Every row gives one point. Each copy is the shape, with its points in the same order, turned, moved and blurred by noise. Say if it was mirrored as well.

Shape (9 x 3):
[[ 21  11 -22]
 [  3  20  -6]
 [ 16  -8 -34]
 [-21 -27  13]
 [  7 -39  35]
 [-12  15 -29]
 [ 15 -54  12]
 [ 21 -14  14]
 [ -8  10  11]]
Copy 1, 9 rows:
[[ 27  14 -18]
 [ 16  17   3]
 [ 16   2 -35]
 [-15 -31   7]
 [ 13 -55  12]
 [ -2  25 -17]
 [ 13 -60 -16]
 [ 28 -26   1]
 [  6   1  15]]
Copy 1 is: only turned
Copy 2 (9 x 3):
[[ 17  35  -8]
 [  1  16 -18]
 [ 15  31  15]
 [ -9 -26  15]
 [ 27 -42   9]
 [-17  30  -3]
 [ 32 -26  36]
 [ 31  -9  -1]
 [ -6  -4 -18]]
Copy 2 is: mirrored
Copy 3 (9 x 3):
[[ 12  13 -17]
 [  2  20  -7]
 [ 15  -4 -36]
 [ -7 -37  14]
 [ 30 -35  29]
 [-15  11 -24]
 [ 44 -52   2]
 [ 34 -14   9]
 [  0   8  13]]
Copy 3 is: only turned
Copy 4:
[[  1  21 -21]
 [ -2  -5 -20]
 [-14  28  -9]
 [-11  -9  33]
 [ 24  -9  50]
 [-25   5 -21]
 [ 15  22  54]
 [ 25   9  19]
 [  0 -20  -7]]
Copy 4 is: mirrored

Shape (6 x 3):
[[-37  -6  -3]
 [  6 -17   0]
 [  5  -5 -18]
 [ 13 -48 -20]
 [ 16  28  14]
 [-11  -9  19]]
Copy 1 (6 x 3):
[[ -6  30 -22]
 [ 14  16  10]
 [  9  -3  -3]
 [ 48  14  11]
 [-26 -10  21]
 [ -8  33  10]]
Copy 1 is: mirrored
Copy 2 (6 x 3):
[[-22 -13 -27]
 [-14   1  15]
 [ -7  17   3]
 [-43  22  27]
 [ 34  -8   6]
 [-10 -23   1]]
Copy 2 is: mirrored
Copy 3:
[[-15  12 -22]
 [-12 -25  12]
 [ 17 -18   4]
 [ -3 -60 -13]
 [ 11  10  42]
 [-25  -4   8]]
Copy 3 is: only turned

Shape (10 x 4):
[[-11 -34  25  -7]
 [-17   7  -6  12]
 [ 60  11 -10  15]
 [-12  17   0 -16]
 [ -9   9  42 -33]
 [-14  10 -18  16]
 [-14   2   2  13]
 [ 22  13  47  23]
 [-15  -5  -1  20]
 [  1  -6  12  -1]]
Copy 1:
[[ 15  21 -19  32]
 [-27   4  -8   3]
 [  6  17  58 -19]
 [ -8  10 -16 -12]
 [ 14  42 -38 -10]
 [-30  -7   2   2]
 [-21  12  -4   9]
 [ -9  58  19   7]
 [-21   2   1  23]
 [  4  15  -3   9]]
Copy 1 is: mirrored
Copy 2 (10 x 4):
[[ 13  17  23  37]
 [-13  20  -5  -2]
 [-17 -57 -10  -1]
 [ 14  16   2 -16]
 [ 31  13  44  -8]
 [-17  19 -17  -4]
 [-13  17   3   5]
 [-26 -18  47   2]
 [-18  19   0  13]
 [  2   4  13  11]]
Copy 2 is: mirrored
Copy 3 (10 x 4):
[[ 14 -26   7 -28]
 [ -8  20  15   5]
 [ 32  -1 -24  58]
 [-34  -1   0   9]
 [-24 -45  16   4]
 [ -7  32   7   9]
 [  3   9  16   0]
 [ 27 -27  35  36]
 [  8  17  17  -2]
 [ 13 -12   5   2]]
Copy 3 is: mirrored

Shape:
[[  0  -1 -12  24 -21  -3]
 [ 21 -11 -14 -31 -13 -12]
 [ -6  -2 -10  20  29  -9]
 [ 55  -3  42  -6 -24 -19]
 [ -6 -29 -13   6  30  29]
 [ 35 -20  15  19   4  15]
 [  4   3  16  10  29 -12]
 [ -2   1  -8  -3 -14  26]
 [ 15  -3  -9 -16   3  15]
 [ -4  -3  36   6 -16 -19]]
Copy 1, 10 rows:
[[ 15  23 -25   4   1 -11]
 [ 33 -11  23  -4  13   0]
 [ -4  -2 -21  35  -3  19]
 [ 29  41  50 -16 -22  15]
 [  4 -26 -31  -2  -5  34]
 [ 18  22  -4 -12 -12  42]
 [-10   2   6  24 -21  24]
 [  0  -3 -15 -23   5  -3]
 [  4 -12   4 -11  11  14]
 [  7  18  14   5 -39 -10]]
Copy 1 is: only turned
Copy 2:
[[  2  12  -1  27   7  22]
 [  9  26  21 -19  -7  -5]
 [ 28 -18  -9  11  31   3]
 [  1   1  29  18 -50 -30]
 [ -7 -30   8 -14  42   8]
 [ -8 -24  32  21  -3  -7]
 [ 26 -27  -6   5   1 -12]
 [ -5  -5  12  -7  -2  33]
 [  8  -6  23 -14   3  13]
 [  4  -5 -23  12 -29  -6]]
Copy 2 is: mirrored
Copy 3:
[[ -5  26  -8  -6 -32  -2]
 [ 36  11  12 -22   4  -3]
 [-20  15 -27   4   8  -6]
 [  6 -19  31 -49 -19 -42]
 [ 17  -2 -48  16  -1  -9]
 [  7 -10 -16 -11 -24 -45]
 [-21 -13 -15  -9   9 -14]
 [ 18   0  -4   8 -30   8]
 [ 26  -4  -2   4  -6  -7]
 [-18 -12  -4 -40 -22   3]]
Copy 3 is: only turned
Copy 4, 10 rows:
[[-12   7   9  16  10   9]
 [ 44 -11  12  17   4 -12]
 [-14  20  -3  13  14 -37]
 [ 19 -60 -14  45  -1  -3]
 [  3  16  -5 -15  50 -32]
 [  0 -28 -15  22  41 -12]
 [ -5  -1 -22  14   5 -37]
 [ 16   9 -11  -3  19  12]
 [ 31   3  -9  11  22  -9]
 [-11 -28 -10   3 -17 -10]]
Copy 4 is: mirrored
